Each wall is flat, endless, passes through zero and stands at right angles to its row. A trip goes straight from one point to another. List the walls that it crosses, first one first.

Walls:
(1): [14 37 22]
(2): [46 14 79]
(3): [-44 -28   3]
(4): [ -7  79 -46]
(5): [  1 -35 -37]
(6): [ 32 -29   6]
(7): [-24 -18 -82]
Trips:
[-51 -24 -26] to [  3  16 -12] -> 4, 3, 1, 5
[-26  -4 -33] to [  4  13 -41] -> 3
[ 59  60 -65] to [-22 -47  14] -> 6, 1, 4, 3
[-28 -14   0] to [ 62  35 -83] -> 4, 3, 6, 1

Walls:
(1): [ 17  29  26 -21 -11  10]
(2): [ 22  -7  15  15  -6 -47]
(3): [ -1  22  38  -1 -31  60]
(4): [-38  53 -59  34  -3  -2]
Trips:
[ 31 -12 -43  -5 -43 -47] to [ 32  51  25 -36 -14  27] -> 1, 4, 3, 2
[ -2 -48  45  12   4 -26] to [ 21  29 -31 -63  14  30] -> 1, 2, 3, 4
[15 54  6 14 40 55] to [ 6 32  7 95 -3 -5] -> 2, 1
[ -4 -21  38 -44  -9  81] to [  4  -1  11  -5 -34  -7] -> 2
[-13   1  -1 -47  17  27] to [-18 -39  60  30   1 -32] -> 2, 1, 3
[ -2 -12  47  30  22 -19] to [  1  32 -21 -11 -54  21] -> 3, 1, 4, 2
[ 14 -23  33  -7 -19 -72] to [  8   6 -40 -28 -32  -3] -> 4, 2

Walls:
(1): [ 31 -31 -17 -20  13 -37 -62 -32]
(2): [-35  35 -25  39  95  36 -43 -21]
(3): [ 12 -43  61   7 -31 -55 -18  -2]
(4): [ 48  35  13 -19 -55   9  23  75]
(5): [  6   1 -22   2 -17  -4  25 -25]
(6): [-67  45   6  -3  12  13  12 -42]
(7): [-41  18  14 -39  21  14   6 -43]
(8): [-34  -9 -41  -5  49  19  27 -45]
(9): [ 13 -53  -6 -32 -20  11 -51  22]
(10): [  5 -14 -31  17  34  21  39  18]
Trips:
[-26   9  20  -5 -48  50  23  68] to [  0  -2 -74  23 -11  -1  22 -30] -> 6, 5, 9, 8, 4, 2, 1
[  4 -10  -5  82  -8  23   0 -23] to [ -3 -49 -66 -33 -20  31  28 -49] -> 1, 9, 7, 2
[-78 -53 -44 -15 -38  -7  18 -27] to [ 32 -13 -27  14  25  21   7 -46] -> 1, 2, 9, 6

Walls:
(1): [  6 -13  10   0 -52   7  27 -24   6  20  56]
(2): [-23 -38 -17   7   9 -23 -39  13  16  28 -21]
(3): [ -7  19   7  -6  50 -20   2  -6 -26 -25  11]
(4): [-21 -22  -3  33  45 -36 -19  10 -17  47  37]
(5): [-23 -18  25  -7  17   0 -17 -11  -3   1  38]
(6): [ 55  -7  41 -50 -49 -15  32  -5   5 -25   6]
(7): [ 30 -60  25  80  16 -13 -30  -5 -41   6  38]
Trips:
[ 53 -19  13  14  45  32 -69 -60  14   3  39] to [ 16  42  15  22 -29 -12 -27  47 -95 -45  17] -> 2, 1, 6, 5, 4
[ 22 -10 -89 -38  83 -34   8 -29 -20  27   7] to [ 17   7  25 -30   5 -14  26 -11  30   7  17] -> 5, 6, 2, 1, 4
[  6 -10  12  32  59 -54 -57  -9 -19 -49   9] to [-39 -85  18   2 -15 -13 -14 -45 -43  15   1] -> 1, 3
[ 12  17 -15   4  26  31  17  20  23 -10  24] to [-23   8  15  -1 -53  26  -2  -2  12  16 -14] -> 1, 3, 6

Walls:
(1): [ -4   9  24  40 -14  12 -33  45 -27  -6 -15 -35  32  -9]
(2): [ 45 -19   9 -48  -6 -26 -20  23  24  -4  54  30   8  38]
(3): [  0 -48  -6 -22  19  12 -15 -27  21 -36 -26  42 -29 -17]
(4): [ 15 -50  55 -21  45 -14 -53  19   4 -72   4  -5  49 -26]
(5): [-17  29 -26  19 -69  44  19  17  20  43 -51  17   3 -65]
(6): [ 18 -79  -6 -30  48  17 -18 -10  26 -20  35 -22 -37   6]
(7): [ 37 -32  -6 -35  67   7 -16 -21 -50  -2 -40  15 -14 -42]
(8): [-60  11 -44 -46  21   4  44  48 -35 -31  57  10 -10  10]
Trips:
[  8  10  26  -1 -39   0 -32 -16  36  40   7  31  -5  17] to [ -1 -37 -44  -7 -25   7 -16  62  35 -28  35 -46 -39 -19] -> 3, 6, 1, 8, 4
[ 44 -15 -55  30   0  33 -19  27  12  27 -45 -13 -43  -3] to [ 26 -10   9   3  12  76   7  16 -78  23 -44  26  10  68] -> 6, 3, 5
[-38 -45  26 -32 -10  13 -10 -19 -16 -18  27  21 -29  -2] to [ 63   6 -23  36   1  20  -5 -17 -14   6 -43 -15  36  11] -> 8, 2, 1, 5, 6, 3, 4
[ 26  -5 -25  53  21 -34 -31 -13  -8 -33 -19 -23 -12  -6] to [-45 -17  27  41  30  -3  -7 -19 -14 -28  23  26   3  12] -> 8, 7
[  5  -8  -9   4  18  60 -16 -56 -76 -29  25  23 -39  59] to [ 11 -33  13 -33  26 -29 -78  26  49   7 -44  14 -27 -60] -> 2, 4, 8, 5, 1

Walls:
(1): [  4 -55 -48  42 -26  16  56 -31  30  -6  17   4  13 -59 -19  40 -25  -5
  18 -14]
(2): [ -4 -22 -21   6  10   6   8  46 -44  38 -35  -5 -54 -13  40  42 -35 -31
 -14   5]
(3): [ 52  -2  33  16 -35 -22  -8 -18   2 -17 -13  -9  71 -30 -14  23 -23  36
  28  52]
(4): [-13  17  12 -35 -11  27 -53 -25   1  -4   3  50  14   4  28 -22 -52 -26
  24  27]
(5): [  2   6   1   1 -24  21   7  15  14  17 -33  68  -8 -26  15  19  11  22
   3  -5]
(6): [  7 -32 -33  19 -45  42   1 -35   3  11  32   9 -21  -1 -19 -54 -40  36
 -41 -56]
(7): [ 39  71  -5 -24   9   9 -37   0 -54 -44  -3  36 -13  38  18   1  52  -2
 -37  -4]
(8): [ 10  54 -41 -23 -24  14   0 -28  12 -15  29  55  58  23  24  18 -19  24
  49  -1]
(9): [ 32  36 -13  20  15   6  -4  21  -2  26 -11  17 -47   8 -31  -3  26  33
  49 -47]
(10): [ 26 -32 -14 -39 -48  34  -3  37 -14  95  37  -1  11  42  19  13 -44 -49
 -35 -21]
Trips:
[ 31 -73 -22  30 -10   1  -8 -29  -3   8  -8 -11 -18 -40   4 -62  -5 -42
 -35  38] to [ 17 -73 -40 -48  26 -53  26  -6 -30  10   2  16   6 -12 -25  61  -7  10
 -35  68] -> 4, 6
[  1   1 -58  31 -30  45 -25 -65  38 -17  44 -22  16 -53  19  45  -2 -23
  -5  21] to [-25 -10  -9  12  32 -23  22  -2  12  47  39  21  11  -1 -10 -41 -22  -6
   7  25] -> 10, 3
[ -8 -27 -25  27 -34  -5  -4 -43  19  13 -23  34  29 -28 -44  65  -6  10
 -51 -21] to [ 22  10 -21  27  19 -22  -8 -89  24  -3 -22  -2   3 -74 -35 -41  18 -47
  22 -19] -> 10, 8, 9, 5, 4

Walls:
(1): [ -9  17 -33 -28  51  29  14 -19 -46  55  17 -17 -11 -36   4  37   6 -29
 -14  82 -31  -3 -25  10]
(2): [  8 -27  56  21  22 -43  31 -20 -16  13 -34  -9  14  38 -54   7  -8 -34
 -36   1  -9 -39 -15   8]
(3): [ 66  74 -46  54 -55 -19  -6  43  -7  13 -39  13 -20 -21  22  12 -15  19
  33 -22 -30  17 -37 -39]
(4): [-54  43 -16  37 -80 -33  11 -13  21 -25  -2  -9  15 -56 -48  24  -7 -58
  37 -13 -25  -8  38  20]
(5): [-56 -24 -18   4 -28   5 -66  10  21  -6 -15  -7  47  18  21 -16 -51 -29
 -67 -12  16  -4 -38  16]
(6): [-48 -32 -27  10  -6 -27  22   5  34 -15 -66  55  -4  15 -18 -38 -12 -27
   2  11  65 -33 -22  16]
(7): [  2 -63 -29  -6 -14  47 -17 -21  30  -5  62  73   2  -8  20  91 -30 -15
 -17   1  52 -17  19  -4]
(8): [ 51  13  54   4 -30  -5  21 -42 -61 -53  -3   4  47 -27  29 -21   2  34
 -11 -43  -8  27 -13 -38]
(9): [  1  -2 -15  -9   0  13  -6  -3  64  -1 -11 -11  26 -37  -4 -49  28   2
 -29  -2  -1  43  -1  13]
Trips:
[ 23  14  74 -53  41 -14 -19  31 -30   6   9  13  -2  -9   4  -8  51 -14
  15  10  10  34 -15 -41] to [ 20 -26  29  35  10  12   3  12 -29  39  23  71  28   1  -3 -77 -39  -3
 -62 -38 -13  -8 -17 -40] -> 9, 1, 5, 6, 3, 7
[ 20 -37  12   0  17 -24  13  36 -37 -39  -2  95  21 -25 -16  34   7  65
 -18 -15 -18 -31 -10  17] to [ 32 -12  29 -15 -26 -61 -33  18 -41  57  32  29  34   4 -61 -44   5  59
 -47  56   4  32  23   4] -> 3, 6, 7, 9, 1
[ 52  13  13 -39 -73 -18  14   0 -18   0 -24 -37 -48  35  22  -4 -25  60
  11  46  -7  10  15 -43] to [-22   8 -57 -58  -2  10  42 -29  51  -1  -6 -11   7  42  60 -53  21  17
 -40  -4   1  11  25  14] -> 9, 6, 3, 5, 8
[ 26  66   2 -44 -27  30  10 -16   1   6  54 -65 -28  37 -14 -21  18 -46
  24 -15   4  -2 -18   8] to [  6 -25 -12  16  32  10  46  14  42  20 -31  41  41 -21  37 -16   1  26
  37  48 -16  11   8   9] -> 9, 4, 6, 7

Walls:
(1): [  9  41  -2   5   5  -8  23  -6  29  -8 -55  18  21 -15 -18   8  42 -14
   0 -61 -63  16   8  -1   6  -7  -5  -5   5 -20  34 -54 -28  27 -30 -35
 -66  -5 -14  54  31 -39 -10 -29 -17   0  10  23]
(2): [ 17  -1 -17  21  18 -56 -20  31 -23 -25 -27  29  -5 -42   8 -30  14 -23
  11  30   1  42   3 -34 -42 -15   9 -10  13  35 -32  43   6  27 -27 -30
  -1  39 -12   7  37  25 -58 -27 -19 -18 -17   6]
(3): [-16  -2 -16   1 -14  -4   5  48   0  -7  12   8 -13  42 -10   8  17  -2
  21  28  30 -38   1  -2   5  28 -14   2   0  11  44   5 -19  -3 -16  29
  -4 -46 -14  48  15 -13   5 -44 -62  16   2  41]
(4): [ 13 -10  24  -3  32  17  -3 -17 -50  -9  16  32 -27   2 -10 -41 -20  70
 -25  -3 -27 -10  -3   4   7   0  58  -3   1  29 -15 -10  16   1   0  29
  -1 -28  18  15  -6 -34  42  34 -14  18 -11   0]
(5): [ 20  33  34  21  17  29  29 -35  56 -50  17  35   9  21 -12 -15  16 -22
 -19  33  -7 -41  -6  20  18  12   5  28  10   2   4   2  28  -3  -4 -37
  23  -3 -14 -18  27   3  31   0  -5   0 -20 -37]
(6): [-48  35  47  16 -42 -23 -20  -4  16   7  16 -33  -1 -16  28  27  22  10
 -14  12  -3  46  19 -31  31  -2 -27 -54  61  17  36  21 -24  -4 -10   9
  41  24   0 -21 -24  63 -18  26   5 -18  15  14]
(7): [-24 -21 -26  13  67  31  33  27 -13   5 -59   0  37 -11  -6 -10 -58 -18
   9  79 -24 -35  16  40 -34  44  16  27 -45 -47  14 -10  -2  15 -62  -7
  29 -26  68  34  -4 -34 -21  -7  14 -36 -39  -6]
Trips:
[-25  42  14  19 -28  45   1 -20 -26 -51  18 -14  14 -13 -14  -5  -5 -15
 -29  24 -18 -11  15 -31 -17  30 -21 -18  30 -54   2  22 -31  -4  36 -14
  -3   1  28 -25  42  12 -17 -27 -45  23  34  -3] to [ 20  29 -15   5 -25  17  22  20  -9  -2  54 -29 -56 -13 -13  34 -18 -10
  -2 -30  11  60   8  49 -21   2 -29 -26 -32  36 -30  57   6 -40  -9 -28
   7   3 -33  -3   0 -25 -24   9   4  42 -12  23] -> 1, 5, 3
[ -3 -22  28  17 -17  -7  25 -29 -22 -37  36 -22  27  11   1 -44 -14  -9
  -2 -38   0 -19 -12  11  -5 -16   5   5  -2 -27 -31 -17  18 -22 -39  -7
 -48  79  19 -37 -17  36 -12  46 -37 -12 -12   7] to [  7  46 -30  48  37   3 -30   9 -43 -12  12 -16  15 -12  16 -16 -17  13
 -26 -50 -33 -12 -20  21 -31  13  21  15  20  15  26  17  19  29  38 -18
  52  -2 -12 -23 -14  23  19 -43 -32  69  24 -11] -> 6
[-39 -41  26  12  25 -24  26  16  37   2 -12 -31 -14  52  -8  -8 -38  17
 -31  26 -18  30  52  31 -20 -15 -11 -34 -19  14   0  19 -13 -15 -14   6
 -14  12 -73  18 -56   4  -8 -36 -16  -1  -6   9] to [ 45 -27  -9  12   7  36 -52   3 -15 -17 -18   0  -6 -19 -12  -1   5 -11
 -36  -3  22 -30   7  -5 -43  -3 -19 -33  36  -5 -19  18 -19 -58  23 -10
  23  -7 -26 -39 -30 -61  14  -8  41 -18 -46  -2] -> 3, 6, 4, 5, 2, 7
[ 12 -64 -15  -6  14  -8  33 -23 -42  20 -31  43  44  18 -29 -25  24   3
  41  -2   4  20 -92   0 -11  21 -21  24 -33  -9  29 -19  -6  12 -33  40
   4  17   9   3   6  16 -47   3  29  25  31  24] to [-42 -57  38  26  -7  11   4  10  32  52 -13   8 -17 -14   0  41  22 -31
  50  34  -9 -16  16  30 -10 -19  16   0 -35  -3   6  21 -26   1 -25 -44
   1 -44  13  18  26  -4  -8 -20  -7  -2  -9  39] -> none
[ 11 -33  29 -44  41  16  29 -37   5 -19  -1  14 -18  36  -3   3  24 -17
  47  -5   2  22 -30   7  28  22   0  20  17 -19 -53  -9 -21  49  29  -6
 -49  -8  -7 -12  -4 -18  16  34   9 -12   5  15] to [  0  -8 -23  15   9   2  -9   4  68  -5   6   9  31   0  12 -24   1 -10
 -69 -21 -30 -17  20 -21 -21  33 -25  40 -16 -19   2  23  23  -6   6  16
  -6   5  49 -28  -7 -12  13   6  21 -28  25  19] -> 7, 4

Walls:
(1): [ 26  15  -9  -9 -70 -14   0 -15  40   7  -9  45 -49  12   9 -35  21 -28
 -12 -24 -21 -73  -2  15 -18  -7  20 -35  -2   4 -28 -18 -18  15 -37  23
  13  -7   1  63  40 -26  50 -50  18 -37  17   3]
(2): [ 25   5   9 -28  34 -10   9  36  10 -15  25  -4  75  33 -44 -10 -23  53
  37  19   1  37   7  23   0  12 -39 -45  -5  35  -2  -2  47  22 -13 -58
   5 -48  59  -7  28 -11 -31  -9 -69 -21 -18  42]
(3): [  1 -52 -86   8 -12   4  61 -16  38  40 -18  21  20  10 -31   2  93 -15
  26  53  19 -21  28 -51  25  38  17 -35   4  18 -12 -22 -15  -2   3  14
  38  32   6  -2 -14  11   5 -13 -21  -3   5  11]
(4): [  5   4 -45   0   9  70   5 -21  32  12 -19  11   2 -19  49   6  -6  -1
  -5  -7 -20  -9  21  10   5   7 -46 -11  22 -27  12  -8  -6  16  31  18
 -26 -12 -18  32   3  43  28 -14  -8  42 -30  -9]
(5): [-85 -16  75  53   1  18  14  -8 -54  19  23  12 -28  10  54 -56 -13 -19
  -9   6  32 -23  67 -30 -21  11  41  22   3   0  13  16  28 -14 -30  46
  -4  11 -29   4 -33  26  21  42  16  56 -30 -10]
(6): [-21 -38   8   4 -34   5  22 -18 -14 -26 -32  13 -10 -15  20  36  20  11
  -9  -9 -14   8   4 -28  11  50 -26  41  24   1  42   8 -45 -24  13 -40
 -13  -4  14  -5  -5 -24 -28 -20 -14 -52  21 -55]
(7): [  9  11 -31  14  41  58  -4 -35 -68   2 -32  27 -22 -49   4  57 -10 -19
 -27 -19  82 -41   3  66 -45  54 -32  -9  59 -16 -12   3  41  -1  41  16
  -5  19  62  23  26 -28   9  11 -48 -46 -20 -44]
(8): [ 46 -43 -19 -29  39  10  46 -22 -34 -30  63  50  58  13  30   6 -15  40
   7  30 -38 -13   5 -22 -37   4  40  -3  -2  12   3 -11  11  -4 -15  11
  -8 -51 -11 -21 -12   7  -3 -53  36 -16  -1  -4]
(9): [ 56 -41  12  29 -31  39   2   1  18  43  33  17   5 -21  -2  13 -29  35
  24   3  13  18  21 -45  29   6 -60 -30 -12   9  15   0 -56  66  14  19
   8  46  16  11   6  22   4  23  34  -2 -22  14]
(10): [-21  49  29  19  21 -18 -29  67 -75  20  29  10 -14 -24  55  12  32  67
   7 -28 -21 -56 -41  28 -10  16   6   8 -33  71 -24  -4  35 -11  18   9
  -5  40  17  31 -22   9  12  12 -11 -29  19 -42]
Trips:
[-12 -13 -56 -31  70  46   8   6   2  17 -49  21  38   5 -19  48 -18 -63
  67   5  22   7 -43 -18  14  25  -7  51  13  45 -21 -32  28 -10   3  13
 -19   7 -39   1  25   0  12   5 -31 -35  15  -8] to [ 25 -13  18 -34 -13   7  41 -47  20 -47 -39 -16 -28 -25  -6  -1   4  25
   1 -37  27 -44 -63 -13 -26 -36  34 -27  20  -5  -9 -22 -21  -1 -12 -45
  -2   7 -23 -46  -4  39 -12 -23 -12  15  40  42] -> 2, 1, 4, 7
[-60 -42  11 -67 -30 -15 -33  36  16  23 -32  37  15   1   2  32  22  -5
  18 -41   9 -37  -5 -35  -9  15 -31  59   0   5  31  31 -46  11  -7  24
 -11  42  38  -2   7 -13 -26 -19 -27   1   7 -51] to [-38 -38 -15 -51   8 -39  21  95 -42  49   9 -12 -65  -4 -60 -11 -46  15
 -32 -34  52  58 -32  20  26  14 -16  34   3  13  26  -5 -18 -23 -37  -9
  17  33 -26 -50 -50 -25 -42 -34  36  57  21  -6] -> 1, 7, 5, 3, 9
